Each row is a point. Each copy is the shape, with its points in the same order, turned, moved and blurred by noise. Some copies are also mirrored. Which?
In the rows, 128 means zero.

Shape, 8 rows:
[[136 164]
 [133 157]
 [130 150]
 [ 87 104]
 [125 154]
 [ 76 164]
 [120 155]
 [121  99]]
Copy 1, 8 rows:
[[171 116]
 [166 124]
 [158 127]
 [ 96 121]
 [159 121]
 [133  74]
 [158 116]
 [116 151]]
Copy 1 is: mirrored
Copy 2, 8 rows:
[[ 98 129]
 [107 126]
 [113 122]
 [153  74]
 [109 117]
 [ 93  71]
 [108 114]
 [162 109]]
Copy 2 is: only turned

Shape:
[[163 149]
 [120 124]
 [131 110]
 [154  76]
 [126 180]
 [115 127]]
Copy 1 (6 x 2):
[[145 150]
 [103 114]
 [122 104]
 [150  74]
 [101 170]
 [ 99 118]]
Copy 1 is: only turned
Copy 2 (6 x 2):
[[148 161]
 [122 120]
 [111 138]
 [ 77 154]
 [180 131]
 [127 112]]
Copy 2 is: mirrored
Copy 3:
[[102 154]
 [143 126]
 [149 141]
 [172 182]
 [ 89 112]
 [146 121]]
Copy 3 is: only turned

Shape:
[[165  93 148]
 [167  73 121]
 [106 161 107]
 [146 137 113]
 [111 126 121]
 [107 164 123]]
Copy 1, 6 rows:
[[184  93 129]
 [172  68 136]
 [105 150 127]
 [126 113 110]
 [128 131 142]
 [113 158 122]]
Copy 1 is: only turned
Copy 2 (6 x 3):
[[129 106  79]
 [146 138  63]
 [118 149 171]
 [112 143 127]
 [143 133 150]
 [116 132 178]]
Copy 2 is: mirrored

Shape (8 x 4):
[[109 107  91 140]
 [126 158 142 148]
 [125 116 152 160]
 [118 153 174 145]
 [144 136 141 136]
 [ 68  70  85  91]
 [126 139 168 132]
 [159 124 122 140]]
Copy 1, 8 rows:
[[121 105 169 149]
 [159 132 125 120]
 [118 154 137 107]
 [154 157 110 117]
 [130 122 109 115]
 [ 91 113 166 221]
 [133 147 103 121]
 [113  98 126 107]]
Copy 1 is: only turned
Copy 2, 8 rows:
[[158 139 146 109]
 [110 100 140  87]
 [139  88 112 108]
 [ 98  86 109  92]
 [111  90 133 125]
 [172 202 109 117]
 [108  98 105 109]
 [128  99 153 141]]
Copy 2 is: mirrored
Copy 3, 8 rows:
[[126 142  88 140]
 [142 120 161 140]
 [136  92 127 155]
 [149  91 164 127]
 [113 110 148 146]
 [103 129  44  83]
 [128  88 153 126]
 [ 99 120 137 164]]
Copy 3 is: mirrored
Copy 4, 8 rows:
[[139 170 148 126]
 [154 106 132 153]
 [161 117 109 117]
 [159  96 100 157]
 [135 106 132 131]
 [100 222 115 137]
 [139 103  99 145]
 [127 110 146 111]]
Copy 4 is: only turned

Shape (10 x 4):
[[135 137 106 129]
 [151 145 138 102]
 [105 150 128 128]
 [131 188 125  81]
 [187 151 209 109]
 [159 140 141 135]
 [155 120 132 103]
 [131 129 122 137]
 [119  87 143 124]
 [156 168 122 104]]
Copy 1 (10 x 4):
[[130 113 146 112]
 [120 104 107  94]
 [125  93 136 142]
 [121  52 111  93]
 [ 60 129  55  94]
 [ 98 128 123 104]
 [130 129 104  89]
 [124 119 138 123]
 [146 151 108 139]
 [109  85 119  83]]
Copy 1 is: mirrored
Copy 2:
[[109 144 134 155]
 [109 135  91 136]
 [116 143 144 120]
 [ 94 176  91 116]
 [ 97  67  57 107]
 [104 106 110 143]
 [128 132  92 154]
 [121 126 137 147]
 [165 112 132 137]
 [ 88 145  96 142]]
Copy 2 is: mirrored
Copy 3 (10 x 4):
[[121 120 125 147]
 [120 112 107 106]
 [153 120 141 133]
 [136  71 128  96]
 [138 135  44  65]
 [135 131  84 127]
 [ 97 134 108 116]
 [128 132 122 149]
 [115 176 132 128]
 [117  87  99 114]]
Copy 3 is: mirrored
